Each row of a before or after table is a point. The points were changed in one or more steps. Then noise was added and the rows were shuffled. The steps act on columns, c1 being the first. Name the steps. A step turns or swaps two columns, mirrors them in a line or flattens them onto one, adds a multiple of one to another, or multiplies or shifts one. Angles are multiples of 10 degrees, from the lower column toward the higher: turns from -170 to 170, lines from 10 to 170 but not 90. Use the fewest steps. Two steps may share a column if one is a turn and the other turns, adds or multiplies; they go together, in the order done. Otherwise the lowest column goes first.

Before, 9 rows:
[[ 23 -22 -17]
 [  5  -8   1]
 [ -3 -26 -28]
 [ 15  23 -43]
 [-53  60  12]
 [ 25 -40 -14]
 [ -9 -51 -33]
 [-57  48  38]
 [ 24 -37 -44]]
After (9 x 3):
[[-51  -8  -3]
 [-22  24  -1]
 [ 27  16  -2]
 [-39  27   0]
 [-37  22   0]
 [ 60 -53  -2]
 [-26  -4   2]
 [ -8   6   0]
 [ 48 -56   0]]
Steps: swap c1 and c2; multiply c3 by 0

Before:
[[ 12  -5   6  16  30  -8  18  -5]
 [ 12 -17  -2 -33   6 -13 -32  -1]
 [-16  15  33  23 -36   5 -25 -51]
 [-22  12   1  27 -35  -7 -10  23]
 [-27 -11  37  53 -60  32   6 -23]
 [ 35  18  18   8  -6   3 -41  22]
 [  9   7  -3 -16  38  16 -37  -2]
 [ 21   0 -15  60 -20   6 -20  12]]
After, 8 rows:
[[  9 -38  -1 -16 -15  18 -40  -3]
 [ 25  19 -16  62   4   8 -23  13]
 [ 12 -10  -2 -34  16 -15 -37  -2]
 [ 35   8  18   6 -16   5 -45  21]
 [-25  58  38  53  23  34   5 -23]
 [ 11 -31   5  15  -3  -8  17  -4]
 [-22  39   0  27  -5  -7  -9  21]
 [-16  40  33  22  -8   4 -24 -50]]
Steps: mirror c2 and c5 in the line at 140 degrees

Before:
[[ 11  -2  -1  18 -11  16  21  -3  12  25  -3]
 [ 13 -12 -10  -5   2 -41 -24 -10  12   2   2]
 [ 30 -16  -2   0 -13  11  17  13  -3  17  -1]
 [-11 -13   5   1   2  -1  10   2 -25  11  -2]
 [  9  12 -11 -23  -8 -60 -17  -2   0   1  -6]
 [ 15   1  -8  -9  -2 -28 -27 -12   4  10 -25]
 [ 10   1   7  -5  -8 -35 -17 -12  16 -16 -19]
 [-19  -9  13 -11 -21 -18 -32  18   8  17  -7]]
After, 8 rows:
[[ 24 -17 -17   0 -13  11  16  14  -5  17  -2]
 [  4   1 -13  -6  -8 -35 -17 -11  16 -16 -18]
 [ 13  12   2 -25  -9 -59 -18  -2   0   0  -5]
 [-10 -12   1   2   2   1  12   3 -25  12  -3]
 [ 16   0  -4  -9  -1 -28 -25 -11   5   9 -25]
 [-23 -10   2 -12 -21 -17 -31  19   8  17  -7]
 [ 15 -12  -1  -6   2 -42 -22 -10  13   2   1]
 [  9  -4  -6  21 -11  14  23  -3  13  25  -4]]
Steps: mirror c1 and c3 in the line at 160 degrees

Before, 10 rows:
[[ 10  -4 -13 -20  12  37 -16 -19 -36 -30  -2   8 -29 -36  18 -24   6  38]
 [-12  27   1  -2  30  -4 -10  23   6  24  -4  -9 -12  18   2  13 -10 -35]
 [  9  48   9  -7   3  17  12  14   4  -1   1  14 -16  22  27   7  24  -2]
 [ -2  22  17 -13  19  30  12 -15   7   8  10   7 -26  -1   6  18   0  -7]
 [-31  17  17  15 -13 -18 -30  -2  11   8 -11  -5   1  10 -20   2 -17 -15]
 [ -3  17  14   1  27   5 -15  -1   3   3 -10   1  24  18 -14  16 -15  -3]
 [ -4 -19   7  13   1   6  10 -17 -42 -32  30 -14 -27 -11  10 -17   4  16]
 [ -8  26  11  -2  26  -1 -16   3  24   3  -1  12  -9  38  -8  -4 -33 -21]
 [-11 -18 -27   8  -6  17  12 -10 -13 -33  19 -15 -28  -8 -10 -12  23  18]
 [-21   5   2  -5 -24 -22 -24  11   2   2  36 -24   7  12 -29  -2 -20   3]]
After (10 x 18):
[[ 36  26  -2   1  30   2  11  22   6  24  -4  37 -11 -11   1  13  19  -7]
 [  9   5  -1   6 -23  18  27  11   3   1  37 -60   7   0 -29  -2  24  20]
 [ 30  18 -20 -12 -13  13  33  -2  11   8 -12 -25   1   0 -20   2  20  18]
 [  7  22 -14  15  18 -28 -19 -15   7   8  10  36 -26   1   6  19  -1  -1]
 [-10 -19  25 -12  -6 -14 -15 -10 -12 -32  19 -24 -28  -4 -10 -13 -25  18]
 [ 22  25 -10   5  26  -1  16   4  24   3  -1  51  -9 -17  -7  -4  48  -3]
 [ -3  48  -8   9   2 -15 -16  14   3   0   1  18 -16 -30  26   6 -10  -8]
 [-11 -19 -10 -11   2  -4 -10 -18 -42 -32  30 -14 -27   7   9 -17  -8  12]
 [  4  17 -14   2  28  -7  13   0   3   4 -11  42  24  -8 -15  16  22   2]
 [-37  -5  16  16  12 -41   9 -19 -36 -30  -2  26 -28  28  19 -25 -23  10]]
Steps: mirror c1 and c18 in the line at 120 degrees; turn c3 and c4 by 170 degrees; add 1.5 times c5 to c12; turn c6 and c7 by -170 degrees; turn c14 and c17 by 150 degrees
